Each row is a point. Examples show where two turns around zero, p and q, send a point. Where does a point land after both, in the order given? Backwards means that the second turn is done in reverse. Each puzzle has new turns, and all numbers are rounded.

Turn p:
[-22   3   1] -> [-20   6  -8]
[-15  -1 -45] -> [  4  -3 -47]
[ 22 -33  59] -> [ -7 -31  64]
[ 9 14 -3] -> [11 13  1]
[  5  17 -12] -> [12 15 -9]
Turn q:
[  5  18 -11] -> [ 5 21 -1]
[-23 -50  -4] -> [-17 -44 -29]
[ -7  18 -21] -> [ -6  25 -12]
[ 6 16 50] -> [-3 -8 52]
[-26 -14 -13] -> [-22  -8 -22]
[45 12 -2] -> [43 13 11]
Where do these land?
q, then p: [  6 -15  29] -> [ -8 -25  20]
p, then q: [ 22  -9 -15] -> [26 -8 -6]
q, then p backwards: [ 19  40 -13] -> [14 44  5]
q, then p: [-13 -19  28] -> [-23 -27   8]
p, then q backwards: [ -7 -17  25] -> [-15  -2  27]
p, then q: [-27  20 -54] -> [  5  44 -45]

Turn p:
[ 17  35 -17 -39] -> [ 11   7 -18 -53]
[-20  28 -14  25] -> [-35  15 -23   5]
[ 13 -11  18  14] -> [15 10  9 20]
[ 16 -23 -24 -22] -> [ 24 -33  -8 -11]
[-26 -29  38  23] -> [-14   2  41  40]
Turn q:
[-23   3  17  21] -> [-31   4  12  12]
[58  3 32 11] -> [ 31   3  56 -20]
[27 15 -9  2] -> [27 16  8  0]
[ 11 -19 -26  16] -> [ 20 -16  -2  27]
[-19   3  -1   9] -> [-17   4  -5  11]
[-27  -5  11 -71] -> [-18 -12 -46 -58]
[-27   0 -24  12] -> [-12   2 -22  28]
Where do these land?
p, then q: [-23 -45 -20 -28] -> [-10 -59  10  -7]
p, then q backwards: [40 -6  3 -9] -> [ 32   5 -23 -12]
q, then p: [12 34 -5  4] -> [  0  30 -13 -17]
p, then q: [-13 -23  11  40] -> [-21   4  25  37]
p, then q backwards: [ -9 -19  20  -6] -> [14 -8 14 21]
q, then p: [ -7  59 -10  -1] -> [-22  35 -30 -32]

Turn p:
[-26  20   4  23  38   5   1 -20] -> [ -9  21  22  25  33  18   5 -21]
[-22  20   3  30 -17  -2 -11  -8] -> [-11  35   9  24 -12  -6  -8  -3]
[  3  -7 -42 -76  -5  22  -7  16] -> [-12 -17 -55 -60  -9  27  24  -4]
[ 12  17  21  31  20  -3 -19   6] -> [ 17  15  13  20  22   4 -32   7]
[-12  -5   7  29  18  22  11  12] -> [-6 -5 18 29  6 26  0 12]
[ -5 -21   2 -35 -13  21 -14 -19] -> [-13  -8   7 -42 -22  12   0 -16]
[-29 -17   8  25 -12 -41  -7   2] -> [-31  12  19  13   4 -41  -4  18]
[ 43   9  18 -21 -17 -14  32  14] -> [ 53 -18 -10 -10 -10 -21  16  16]
[ 36 -16 -21  -7 -11  -9  14  -2] -> [ 13 -35 -23  -1 -11 -18  -1  -8]
Turn q:
[  7   4  -5 -16   0   6 -38  -3] -> [-12   6   5 -10   1   6 -37 -11]
[  0  14 -29   8 -30  37 -19  22] -> [-10  11  -6  17 -15  52 -22  15]
[-24 -22   8  -9  34  -5   0 -41] -> [ -9 -36  -6  -4  27 -25   6 -36]
[ 16 -10  10 -11  19  -2  22  21] -> [ 22   5  13 -21  18  -1  17  12]
[ 54  -5 -10 -30 -29  -3 -12 -19] -> [ 38  22 -17 -26 -28   3 -35 -21]
[ 18  -9  29  27  -6 -48  25  26] -> [ 29  17  15  10  -7 -46  23  37]
[-21 -18 -25  37 -21  24   8   5] -> [  4 -20 -18  46  -1  28   4  16]
[ -7  -1  10   2 -27  23  -8  -9] -> [  1  -7  11  17 -22  18  -7 -15]
[-55  32  -3 -11  29 -19   9  10] -> [-59 -18   1 -18  10 -12  29  16]
[ 13  15  13   3  31 -12  13 -11] -> [ -2  20   0 -11  19 -21  21 -13]
Where do these land?
p, then q: [  2   2   0 -10   3 -36  -1  20] -> [ -5   5  -8 -22  15 -15   1  28]
q, then p: [  9   7  15 -39  45 -10  31  11] -> [ 24 -15   1 -38  28   2  45  -2]
p, then q backwards: [  7  31 -11  40 -18  20   9  -9] -> [ 16   2   3  37 -35  17  -6 -19]
q, then p: [ 11   0 -28 -18 -32  27 -15  -2] -> [ -9   4 -16 -12 -34  27 -25 -14]
p, then q: [  4 -16   0   6 -33  33 -22  22] -> [ -4  -9  14  12 -29  31 -31  16]
q, then p backwards: [-13 -45  -8 -14  11 -26  15  13] -> [ 35 -26  10 -17  11 -23  16  23]
p, then q backwards: [  0  13 -14  57   2  11 -36 -18] -> [  9   7  -2  31 -14  19 -58 -19]
q, then p: [-28  19  14 -31  21  -9  20   0] -> [ -9  -8  17 -25   2  -6  46   6]
q, then p: [  8 -13  33  12   1 -10  -2 -36] -> [ 10  -2  18   9   6 -40  -9 -24]

Turn p:
[ 34  43  31 -30 -47  15  14  17 -37 -19 -35] -> [ 62  12   7 -61 -16   9  26 -11 -42  10  -8]
[ 26 -15 -32  -2   9  18  30  -4 -11  -7   5] -> [  1  -4  -7  -6  47  -8  11 -11  -7 -22  17]
[-20   5  24 -17  17  32 -43 -35  -3  -9  28] -> [-32  -1  22 -13 -18  39 -45 -29   5   8   9]
[ -1 -15  29  -3   2  11 -14  37  -2  32  -1] -> [ 13 -32 -10  -2  -3  25 -12  34   3  21 -12]
[-32  30  15  -1  25   9  -8  33  24  15 -33] -> [ 19  25 -17   9  -4  22  -5  11  33  41 -35]
[-10  20 -11  31  34 -19 -28   9 -13  -9  -3] -> [ -8  36 -26  19  -9  -7 -36  11  -4  -8 -15]
[-26   8 -24 -17  35 -13 -20 -32  10  36  48] -> [-40   6   3  36   2  -2 -37  -9  15  33  50]
[-25   2 -27  16 -47  -8 -19  11 -30   7 -23] -> [  4  -9 -52   7 -39  -4  24 -15 -24  -3  -5]
[  6 -29  17  25  -1 -10  37 -35  40  32  -7] -> [ -2 -34  45  47  19 -22  20  -4  11   4 -19]
[ 41 -23 -35 -43 -13 -19   3 -25   3 -32 -10] -> [-22  -6   7 -51  16 -55  16 -19  -2 -13  19]
[-38 -31  18  21  14 -27  18 -14   2 -33  10] -> [-50  18  23  23  -8   8  21  20  -2 -24 -20]
[ 44   5  -5  20 -28  11  30  39  17 -14  20] -> [ 53 -10   4  -8  12  -4  18  22  15 -45  18]
Turn q:
[ 20  49  -3  12  10  18   6 -36   7 -21 -22] -> [ 37  19  20  29   3  17  15 -35  25 -18  -2]
[-28  46  -9  22  30 -12 -11   7   2 -32 -44] -> [ -5  15  -1  25  46   6   8 -25  50  -4 -38]
[ 16 -28  30   2 -17 -20 -42 -24  22  22  15] -> [ 31 -25   9 -43 -10 -32 -32  -9 -20   1  -1]
[ 19  24  -5  44   5  18   2  15   2  13 -18] -> [ 29   8  10  39   7 -18  14  20  15   5 -15]
[ 29 -16 -32   5 -29  -5 -19   0  21   7 -13] -> [ 32  11 -30  -4 -15 -15 -28  19  10 -12  10]
[ -7 -26  -2  16 -18 -24  -2 -22  37  29  26] -> [  5 -21 -10 -19 -32 -45 -17 -13   3  22  19]
[ 10 -21  36 -46 -30   5  41  39 -20  12  12] -> [-27 -10   3 -37 -34  27  38  47 -31 -10  -1]
[-28  49  -3 -11  58  29  -5  20  21 -27  -6] -> [ -9  10  27  12  62  31  23 -12  45  20  14]
[ 22 -39  -9  28 -15 -23  11 -29  32  19 -20] -> [ 36 -20 -46   0 -28 -39  -1 -14  -3   1   2]
[ -4  -4  -2  -1  45  22 -15  -4 -18 -17 -11] -> [  3  -2   1  20  47  22  -1 -13 -16   5   2]
[ -3 -32  31 -17 -22   4  24  37 -25 -22  48] -> [-53 -26  18 -17 -13   2  14  36 -34 -29  18]
[-42  14   1  -1  15  26  -2   8 -17   1 -17] -> [-18  -9   9  21  18  33  -2   0  12  25 -20]
[-19  -5  -4 -50 -32  16  24  20 -53 -16  35] -> [-62  13  14  -6 -29  49  -5  26 -28 -18  12]
[ 17 -12 -30  -3   1 -54 -13 -32 -12  32  14] -> [  3  40 -25 -17 -20 -37 -26 -29 -29  14  -2]
Where do these land?
q, then p: [ -5 -38 -56  34  29  -6 -39  -5   4 -25 -14] -> [-33  21 -36  28   4 -35 -59  -2  13 -21   6]
p, then q: [ 42  20 -15  -5  -9  -6  31  -7   1  -7 -15] -> [  3  30   2 -17   5 -13  31 -25 -22 -18   1]
q, then p: [ 32 -31 -13 -16  20  -7  -2   2  27  23  -2] -> [  5   1 -13  -9  23 -21  -9  12 -12   6  49]
q, then p: [ -3   7  19  39  18 -20   1 -55  13  -8 -23] -> [-19 -10  34  14  10 -51  -2 -30 -21 -11 -21]
p, then q: [  8 -21 -30  -5 -61  18   5  12 -29 -19  32] -> [-42  -1 -11  12 -21  19  -3  -5 -23 -38  55]
p, then q: [-23  43   3   2  15  17   8 -25  -9  17  17] -> [ 26   2  46  27 -10  -8 -11 -11  -8  16   0]
q, then p: [ 14  33   0  -5 -26  24 -21  43  28  19  -9] -> [ 45 -10   5 -24   0   1  -6  38  41  10  -6]
q, then p: [-50 -19  44 -34 -28 -34  37 -28   2  -6 -12] -> [-42 -34   1 -19  -2   8  63 -50   1  21  -3]
p, then q: [ 33 -26  35  15  -4  23   4  14  -4  45  25] -> [ 13 -33 -10   1  34 -11  -6  37 -49 -10   9]
p, then q: [-17  19   3 -14 -20 -34  45  22 -11   2  51] -> [-36   7  46  14 -21 -21  35  37  -4  -7  22]
q, then p: [-10   3 -17 -13  40  -7 -62  19 -24  -8 -51] -> [ -1  30 -33  -9  40  -7 -58 -19  16  31 -33]
p, then q: [  0   9   5 -13   8  -6 -20 -11  12 -40  -5] -> [  0   3  13 -29  -6  21  -6 -15  28  -5 -10]
p, then q: [-21  -1  21  15  16  40  12  20 -10   6   6] -> [ 26 -14   7  34  21  24   4  19   0   8  13]

Turn p:
[ -5  -9   9 -15  -5  13 -13 -18 -13  -4 -17 -14  16  16] -> [ 20 -21  10 -11  -2   9 -16  -4   4   0 -10   9   5  26]
[  8  16  13   7  -3   9  -4 -12  21  -5 -14  -9  18   9] -> [11  4  8 19  2 -7 -9 10 20 10 -5  8 -8 22]
[  2  11  19  -8   0  10 -17  47  -1   0  -4  -7 -63  -7] -> [-25  13  47  -4  20  -2  22   3 -45  23 -16  -6   1 -21]
[-12  11   4  -1  12 -18 -10  -2  -5  -7 -15 -10 -20   2] -> [-13  -2  10  -8  24 -12 -18 -12  -7   6  -3   4  -3  -3]
[  5 -19 -14   1 -20 -17  -6  13   7 -13 -18   4  -1   9] -> [ 17   0  -4  -3 -15 -25 -14   0 -21   1  -9 -12  -9  -6]
[  4   4  -7  -4 -19 -17  50  -5  -7  12  65  -5   8 -76] -> [-16  38  -7 -13 -20   2  37   1  48 -42  32 -17  48 -46]
[-16 -12   2  -9   0  -5 -14  -8  23  13  17  -1   9 -14] -> [ -4  -5  -4  -8  -8   9  -2   1  25  19   2 -27   5  -7]
[ 10   1 -10  -2   7   4   1 -13  -6  31 -14  -3  11  -2] -> [  5   3 -19   8  -2   6   3 -20   3  10  -2   9  19  17]
[ -4   5  -3  11 -12   6 -14 -16   0   0   6  -3 -25   9] -> [  2  10  18   3  -1  17 -13 -17  -5   6   7   1 -15  -6]
[  1 -12  -7  -2  11  10  54   1   7  -1  -2  -6  -4  10] -> [ 12  -8  -8   9  13 -14  39 -13   2 -27  12  -7 -10  10]
[ 16 -26   2  14  13  -8 -16 -12  -5  -8  -5  -9  14  13] -> [ 34  -6 -19  -3  15   8 -19   9  -3   6  -2   3  -1  -1]
[ 11  12 -14 -13  14  11 -18 -16  -2 -15  -2   9  13   6] -> [  0   4 -13 -14  -3  11  -8   4  11   2 -20  21 -17  12]
[  0   6  -3   0  -7 -19  21  27  -7   6  25  14  11  16] -> [-15   3 -15  -5 -13 -11  12  21 -16 -11  33  -5   0   3]
[  0   1  17   1   2  -3 -11 -13  -6  -6  -8  36   9   0] -> [ -4 -23  -7   5 -14   1 -11   8   7  10  -1  27  -6 -14]
[-19  10  -8  19   6  24  -3  27  -4  -4 -15   2   5  10] -> [-19  -8   2  25   4   7  -4  10 -22 -14 -18  -9  -8  16]
Turn q:
[ -1 -14 -19  -9  18 -17  22   3 -20  16 -16 -12 -16 -13] -> [  1  -2 -20 -18   9   6   0   6 -33  18 -10  -3 -23  16]
[ -9  -4 -21  -4 -22 -13 -13   2 -28 -24  13  30 -12  -2] -> [  1  10 -10   7   7   5 -16 -29 -16 -34  28   7 -16  -4]
[ 17  20   6  12  -1  12  11 -26 -13  13  27 -15  15  13] -> [  9  25  10  21  23   3   0  16   3   0 -13 -23  28   5]
[ 12 -12   0   2  -3  -7  -4  25 -21  15   2  -8   6  23] -> [ -5  16 -12   0   0 -13  -3  31 -12   3  22   9   1   3]
[-19   8  -7 -26   6   2 -10  -2  11 -25  23   6 -13 -24] -> [  4 -12   8 -18   4   3   0 -37   0  -8   8 -22  -7 -28]
[  6  12  -2   4 -24 -11 -22  14  13 -10 -22 -15  21  17] -> [-17   7  -7   4 -26 -18 -32   5  23   2   3  11  11   1]
[ -4  20  30  -4   5 -13 -17 -21   3  21 -16  -8 -16  -1] -> [ 13 -21  21  15   6  -1 -23   8  -6  24 -19  13   4 -14]
[-13 -30  26  17  17 -20 -26  15   9  15   0  -3  23  17] -> [  4 -10  -1 -10  14 -36  10  18  18  15  18  40  11   0]
[ -2 -22  -2   3  24  28   7  22  11  -1 -21   7 -23  -4] -> [ -4 -28 -13 -14 -15  20  30  18   3  -2  -1   6 -21  -4]
[-27 -14  26   7  13  28  24 -14  15  -2   7  -5  22 -14] -> [  2 -22  18 -18  11  12  34  -8  15   6  -5  -4  33  19]
[  6  17 -19 -12  18  32 -19  10 -14 -19 -23  16 -15   7] -> [ -2   0 -21  -8 -14  40  -8   9   5 -21  -5   7 -11 -34]
[ 22   0   2   5   2   9   7 -13 -17 -33  12  18  23 -20] -> [  7  17  -9  -1  -2   0  16 -22 -10 -38 -16  -1  26  -3]
[ -5  17 -11 -20  -8 -14  27  -1  19  15   3   5  -9  11] -> [  1  18  27  -5  -9   7  -7  -4   0  19   0 -15 -24  12]
[-12  11  -4  12   6 -10  18 -18  16  21  16  -9   0  -8] -> [ -3   2  18   5  25  -4   6  -7   7  20 -16 -15  -7  15]
[ 17  -4 -10 -16 -17   8  -7 -13  15   5 -17  -2  21 -12] -> [  3  10 -15  11 -28   3   1 -19   8  19  -9   0  14   2]
[  0 -23  -9   5 -19 -10  14 -11   6 -25   2   3 -12  16] -> [ 19  -5  -4   2 -10  -7  -5  -8   7 -22  13  -9 -14  29]
[ 12  17  14  24 -12  -3 -14  28  -6  20  11  -8 -14  -5] -> [-31  -5   9  27   6 -20  -2  23 -12  -1   3  -1  -3 -16]
Where do these land?
q, then p: [ -4  -7  -6  -9 -15   4   5   6 -17  14 -10   7  11   4] -> [-14   1  -2   2 -16  21   0   2  -5  -7  11   5  -4  11]
p, then q: [ 13   3   3 -37 -21 -18  22 -17  25   4  16  -6  12   0] -> [ 11  22  34   3 -20 -25  -6  -9   3  18   5 -26 -11   7]
p, then q backwards: [ 37 -17   8  41 -14 -13   1 -15  14  17 -12  -1 -36 -17] -> [ 22   6   3 -31  -6  -7 -39 -30  -3  28  29  23   4  -4]
p, then q: [-24   5  20  -1   8 -23   3   5   1 -18   3  -3  -3   0] -> [  5 -18   1 -23  11 -23   6  -7  -3   7  11   5  -4 -13]
q, then p: [-22 -10 -14   8   8   9 -10 -14 -29   3   2  -5 -20  -2] -> [  5   1 -21  -8  18  31  12  -3  -9  -6 -19  -3 -10  -4]
p, then q: [  1  -4   0 -28   4   4 -17  -7 -10   4  -5 -32  22 -16] -> [ 11  18  -3 -17 -30   3  -6   7  21  21  -2  12  17  -6]
p, then q: [-40   6  -1   1   6  26  -8 -11  -6   3  -9  41  -4   7] -> [  9 -42 -12  16   5  21  11 -11  10  -4  27   9  -4  23]
q, then p: [  6 -20   8   5 -16  23   0   9   9  -6  -1  -3 -33   7] -> [ 25   8  10   4  -2   5   8   9 -17 -18  10 -26  -3 -16]
q, then p: [ -2  22   9 -26   5   9 -15   5 -25  -8  10   2  -6  12] -> [ -9  10   9 -10  -3  19   1  23  11  -4 -23   8  22 -10]
q, then p: [-16  32 -15  25   4 -17   8  12  16  -4   5   7   0 -21] -> [-16 -31  19   0  25 -10 -15 -23  14   8  -5  -4 -12  -5]
p, then q: [ 24   6  -5  15   3  -1   4   9   2 -30 -19  -7 -20  18] -> [  5  -1   4   1   7  -1 -12  15 -27 -22 -21  15 -20 -16]
q, then p backwards: [ -2   4   1   5  -9  -1  13   3  20  13  -2 -14   2  27] -> [ -3  16  14  -6 -11   2 -10   1  24  -1   8  -9  18   6]
q, then p: [ 26   4 -23  -8  15 -33 -39   9  -5   1  11  28  23  -6] -> [-39  28 -14  -2  -7 -17 -13 -22  22   0  -4  29  -2 -29]
p, then q: [ 13   0  -4 -19  30  12  22  21   4   6  -1 -18  28  -3] -> [ -3  27  -2 -38 -12   5   0  20  13  -2  -5  -3 -15  23]
p, then q: [ -8 -25  19  28  -6  19  11 -13   1   2  12   7  24  -8] -> [-14  -8 -20  13 -13 -18  32   4  18 -19  -1 -14   9   8]

Turn p:
[-37   8  10  22 -18  -1 -27  24 -27  36 -23   8 -43 -41] -> [-40  14  23  26  18   2  -4   5  20  60   3  15 -44 -14]
[ 20 -21 -24  -9  46   7 -23  -9 -18  -9   7 -32  31  39] -> [ 16  -9  -7   2  29  -1 -37  -3 -34 -15   8 -19  59  17]
[ 16  25 -19 -38  23  -6 -24  20  21  -3  48  10  22  27] -> [-32  13 -12 -30 -31   5 -18   7   0 -25   4 -21  48  37]
[-17  14 -11  16  32  10   4  32  14 -37  -9 -42 -12 -36] -> [  9   5  41 -12  20  39   4  48  13   8  -3 -11  19 -31]
[-24  -1  -3  32 -29 -10  -5  27 -43 -12 -23  27  16  38] -> [ 14  63   5  11   5 -10  -5 -26 -37  23 -27   6 -19   7]
[ -4  -4   0  31 -22 -29  14 -18  -1  -5  27 -26  10 -35] -> [ 11  -4  -2   7  -2 -13  -9  48  -9 -22  11  -3 -42 -18]
[ 33  31  27  21  -1  31  12  20 -42  26  -2   8 -29 -23] -> [ -9 -16 -17   9   5  12  39  10  -5  66   3 -30 -24  14]
[-16  -8 -28  18  46  13  43 -40 -19 -16 -28  20 -12 -17] -> [ 35  15 -36   9  44   6  31   2  15   6  28  24  21 -40]
[  2  21  33 -20 -23  -1  -2 -14  34  20  34  -1 -37  42] -> [-18 -21  10   9 -25   6  21 -11  22 -28  -2  13 -16  68]
[ -4  38   8 -22 -29 -23 -25 -31  37   2 -12  25  39  -1] -> [  6  18   6 -16 -47 -24 -23 -35  39 -26  23 -19 -18   1]
[-18 -38   0  21  -5  42  21 -33 -19 -23  22  14  19  23] -> [ 34   8 -27  57  -9 -11  18   1 -28 -18 -13  17  24  -9]
[ -9 -28 -27 -30 -25   7  13  -2  -1  24 -18 -20  -1  18] -> [-17 -15  -9  10  31  -5 -12 -30   3 -26 -38   2  -4  -9]
[  9  18  51 -37   0 -33   2  26  -2  44 -31  13   5 -33] -> [-35 -21  27 -45  -3 -49  18 -22  20  36  10 -16 -25  -5]
[ 40 -22  13 -37 -13 -10  -4   4  26 -36  -9  15 -33 -11] -> [-13 -37  11 -34 -30  35  16 -28 -18 -13  11  23  -4 -16]
[  9 -32 -31  32  17   4   4  -5  41 -12  18 -20  23  11] -> [ 38 -12 -14  -4  -4   9 -37  34  -2 -26 -21  20  26  -3]
Turn q:
[-26 -24 -30 -28  -1   4 -26  -5  12   5 -10   5  12   6] -> [  6   2 -13 -19  -4 -22 -43 -12  -7  28   2 -12 -10   3]
[ -8 -12 -13  -2 -13 -11  -8  22 -10  -5 -71  10  28 -18] -> [ -9  16  13  26  -3   3 -35  -3  13  29 -47 -10 -18  38]
[ 15  27   4 -42 -17   9  -2  23  -4 -41 -54  20 -11  12] -> [  8  12  26   1 -29  30 -20  57  16  38  -9   7  -6  27]
[-10 -30  34  28 -21 -13   9 -38  13   0  51   5  -1  30] -> [ 30 -17  -5 -35  13  -4  33 -29 -21 -45  17  15 -34  -6]
[-24  26 -16  18  26  -4   5  13  11 -13 -62 -14 -11  24] -> [-18  13  13  11 -18   4 -14  -3  59   8  17 -21   4  47]
[ -4 -24  22  36 -15  -3  19   3   0  -7  40 -33  -8 -23] -> [-11 -36  -9   8  19   8  28  -9 -17 -46  -5 -21 -17 -17]
[  0  36   4 -18   0   1 -11  36  15  26 -46  27  17  11] -> [ -1  16  42  20 -36  -5  -5  -9  12  51  -8  10  13  17]
[ -8  -2   2 -18  31 -12   8  25 -13   2 -20  45 -33 -17] -> [-22  20  -6  19 -20  10 -11  10  36  25  -4  29 -23 -30]
[-10  13   6 -29  33  14  13  36 -10 -12 -24   8  43  10] -> [-23  -8  29  28  -7  11 -45   2  -2  21  15  32  13  22]
[ 63 -21  13 -46  28 -16 -33  38   1  10   3 -11 -22  24] -> [ 18 -31  13  12  40 -25  13  44  19  62  14  24   4 -25]
[ -8  -1   7  12  -6  -9  17 -62 -38  12  39 -31  -3  -4] -> [  3  32 -30 -10  42  10  24 -11 -35 -45  25 -11   1  -6]
[-14  17 -12 -42  -7   8  26  17  36  14 -41  -9  -2 -13] -> [-33  -3  -4   0 -34  20  -2  -1  -6  56   4 -18   3  25]
[ 20  -7 -25  44 -30 -19  24 -35 -11  22  61  -7  11   4] -> [ 21   2 -44   0   9 -32  46 -17 -38 -55  -7   5  12   2]
[-22  20 -33 -14   2  20  -9  53 -10 -24 -17  13 -13   8] -> [ -2  -4   7  28 -47  -7 -43  32  21  10  10 -12   3  -2]
[ 31 -10   0  32  13  -4   2 -55  25 -19  58  -4   7 -21] -> [ -7 -18 -25 -55  30  -9  28  -6 -11 -51 -16  18  27 -17]
[ 11 -19  11  40 -11  50   1 -41  -8  24  28  -7  -6  -6] -> [ 40  -8 -23  -9  18  29  16 -39 -11 -34  -6 -14  27 -25]
[ -6  12  25  30 -12 -15 -35 -31  -8   6  66 -18  -7 -27] -> [ -1  11  16 -26  27 -21  31  -7 -28 -53  -1 -23   4 -50]
Where do these land?
p, then q: [-11 -26  -9  23  12  -6  13  23 -13 -35 -44  22  -3  15] -> [ -6  44   5  10   5  28   5   1  -4  18 -19  35  36 -14]
q, then p: [  5  16  -3   1  30  -4 -28  18   7 -59 -27  29 -33   8] -> [-21 -10  44 -30 -52  12 -11  -8  29   7 -31  18   4   4]
p, then q: [-17  12  -9 -26  23  22 -18 -21  16 -36   9 -25  13  22] -> [  3 -31  35 -17  16  10 -15   3 -19 -37  -7   7  22  23]
q, then p: [ 20   9  -3 -32 -14  30   6  -1  14 -44  11 -57 -13  -6] -> [-27 -12  18   9  16  -8  -9  17 -37   3 -52 -17  44  -7]
q, then p backwards: [  8  13 -11  -4  24  30   8  20   4 -12   8 -53 -37  -6] -> [ 16  20 -12 -22  36  31  -7 -19  -4   5  24 -25  -4 -40]
p, then q: [ -7  17   2  21 -22 -13  23 -56 -34  52  -5  14  -2 -31] -> [-27  -4 -52  -9 -12 -46  42   5  39 -16  11 -13  -3 -22]
q, then p backwards: [ 11 -10 -12   0 -29 -44  13 -31   5  57  16 -10 -14  18] -> [  9  13  24   5  -1  -7  51 -14 -52   5  -9  41   6  17]
p, then q backwards: [-40 -23  -7   8   1 -13 -27  23   4 -25 -26   6  10 -19] -> [ -8  20  22 -20  20   5 -36   7 -21   7   6  38  12 -17]
p, then q: [ -2  13  -2 -14  30   9  10   5 -24  -6  23 -28  29  24] -> [-16 -12  20  24  28 -14 -13  10  -7 -16  21   5  12  36]
q, then p: [ -1  19  29   3 -47 -10  -7  -3 -19  67 -14  13  23  19] -> [ 36 -14 -29   4  17 -15  37  -4  -4  18  28 -33 -44  35]
q, then p: [ 35   4 -25 -41  31   7 -14  18   1 -24  -1 -23  17 -20] -> [-22  20  17 -11   4 -40 -39   8  -3  29 -21   5  31  -5]
q, then p: [-23   5  20 -23 -21 -12  39 -10  12  73  10  35   4  -4] -> [ -8  10 -59  40  18 -13  36  -8  18  -3  21 -11 -50   2]
p, then q: [-16 -26 -14  32  14   7 -44  30 -22 -38   9  34 -41 -15] -> [ 24  34  22  37 -39  13 -13 -36 -20 -12 -11   7  27 -46]
q, then p backwards: [ 10 -11  68  16 -19 -42  21 -22  13  52  14  12  14 -11] -> [-12 -15  35 -22 -31  -8  44  12 -35 -25 -41  19 -46  21]
p, then q: [ 19 -14  11  24  -7  16   5 -31  25  64  -3   4   7  -1] -> [ 22 -17 -32 -17   5 -47  16 -14  32  22 -22  -1 -21   9]
q, then p: [  9  40 -29   3   5  10   8  25  31 -42  23 -23  32   4] -> [ -3  28  33   1 -17 -35 -17 -10 -50 -23 -34   6   7  -6]
q, then p: [ -1 -36  -7   9 -10  13  -9  15 -19 -46  -3  51  -5   4] -> [ -8 -10   8 -16 -30  49 -21 -32  -6  32   1  21  -9 -16]
